Rows are points. The ring and each string are closed loops that go straight from each point to the next, and from the last back to the first. Before rounding, they use only three directions, however many columns there are. Count how often each string passes through the ring. Passing back the other way cancels.

Ring, 9 rows:
[[ 11 -46 -12  16]
 [ 12 -34   3  26]
 [ 12 -14  18  23]
 [  7  13  31   3]
 [  4  23  23 -12]
 [  3  19   3 -15]
 [  4   0 -19 -12]
 [  6 -23 -27  -6]
 [  8 -43 -21   5]]
String, 29 rows:
[[  4 -21  -4 -17]
 [  2 -28 -19 -25]
 [  4 -34 -44 -16]
 [  8 -27 -43   7]
 [  9 -33 -47  11]
 [  5 -49 -29 -14]
 [  5 -45 -13 -12]
 [  7 -26  -1  -2]
 [  9 -22 -12  12]
 [  8 -44   1   1]
 [ 10 -58   0  12]
 [ 15 -59 -11  35]
 [ 15 -29 -22  39]
 [ 11 -23  -3  18]
 [  9 -24   7  11]
 [  8 -22  12   4]
 [ 11 -17  -9  20]
 [ 16 -35 -15  46]
 [ 14 -49   0  34]
 [ 10 -52  17   9]
 [  9 -38   4   7]
 [  9 -18  -6  11]
 [ 12 -41 -27  25]
 [ 11 -50 -30  17]
 [  6 -60 -21  -9]
 [  5 -55 -27 -14]
 [  7 -40 -38  -1]
 [ 10 -21 -37  17]
 [  8 -16 -16   6]]
Times through: 0

Ring:
[[ -3   4 -20   0   0  -8  12   2   5 -27 -33]
 [ -8  15 -31   6   2  -4  15  -2   0 -19 -33]
 [ -6  14 -17   2   7  -1   7  -8  -5  -2  -5]
 [ -1   5   2  -6  11  -1  -2 -10  -7   8  20]
 [  5  -8  22 -15  11  -4  -9  -8  -5   8  36]
 [  7 -13  21 -15   8  -7  -8  -4  -1  -2  25]
 [  3  -7   1  -8   2  -9   2   1   4 -19 -10]]
String:
[[ -5  14 -12  -4   8   2  10  -2   1 -11 -11]
 [ -5  12 -12  -3   8   1   9  -2   1 -10  -9]
 [ -3   5 -12  -1   4  -6   6  -4  -2 -10 -10]
 [ -5  13 -10  -5   9   3   9  -2   1 -10  -8]
 [-10  22 -32   5   5   2  18  -1   2 -19 -34]
 [ -5  13 -11  -5   8   3  10  -1   2 -13 -11]
 [ -3   4 -16   1   2  -8   7  -3  -1 -14 -18]
 [ -5   4 -30   8  -4 -13  12  -2   0 -24 -39]
 [ -6   8 -35   7  -5 -10  18   4   7 -36 -56]
 [ -3   6 -17  -3   1  -4  13   6   9 -31 -35]
 [ -1   5  -1  -9   8   0   6   2   4 -15  -6]
 [  2  -4   1 -10   3  -5   5   5   8 -25 -15]
 [  6 -16   5 -10  -1 -13   1   5   7 -27 -14]
 [  6 -18   3  -6  -3 -18  -2   0   2 -20 -10]
 [  7 -15  18 -16   4  -9  -4   3   6 -16   7]
 [  5  -8  15 -15   7  -4  -2   2   4 -12   9]
 [  8 -18  17 -15   3 -12  -5   2   5 -17   6]
 [  6 -16   7  -9   0 -14  -2   0   2 -17  -4]
 [  2  -9  -4  -3   0 -14   1  -3   0 -15 -10]
 [  1  -1   1  -9   6  -4   3   0   3 -14  -4]
 [  0   1  -1 -10   6  -2   6   4   7 -21 -12]
 [ -2   4 -11  -6   3  -3  11   5   8 -27 -27]
 [ -3   7 -11  -5   5  -1  10   2   5 -20 -20]
 [ -7  14 -27   1   2  -2  17   4   7 -30 -42]
 [-10  17 -44  11  -3  -7  22   2   5 -34 -60]
 [ -6   6 -32   9  -3 -12  12  -4  -1 -20 -37]
 [ -3   5 -16   1   3  -7   7  -4  -1 -13 -16]]
Times through: 1
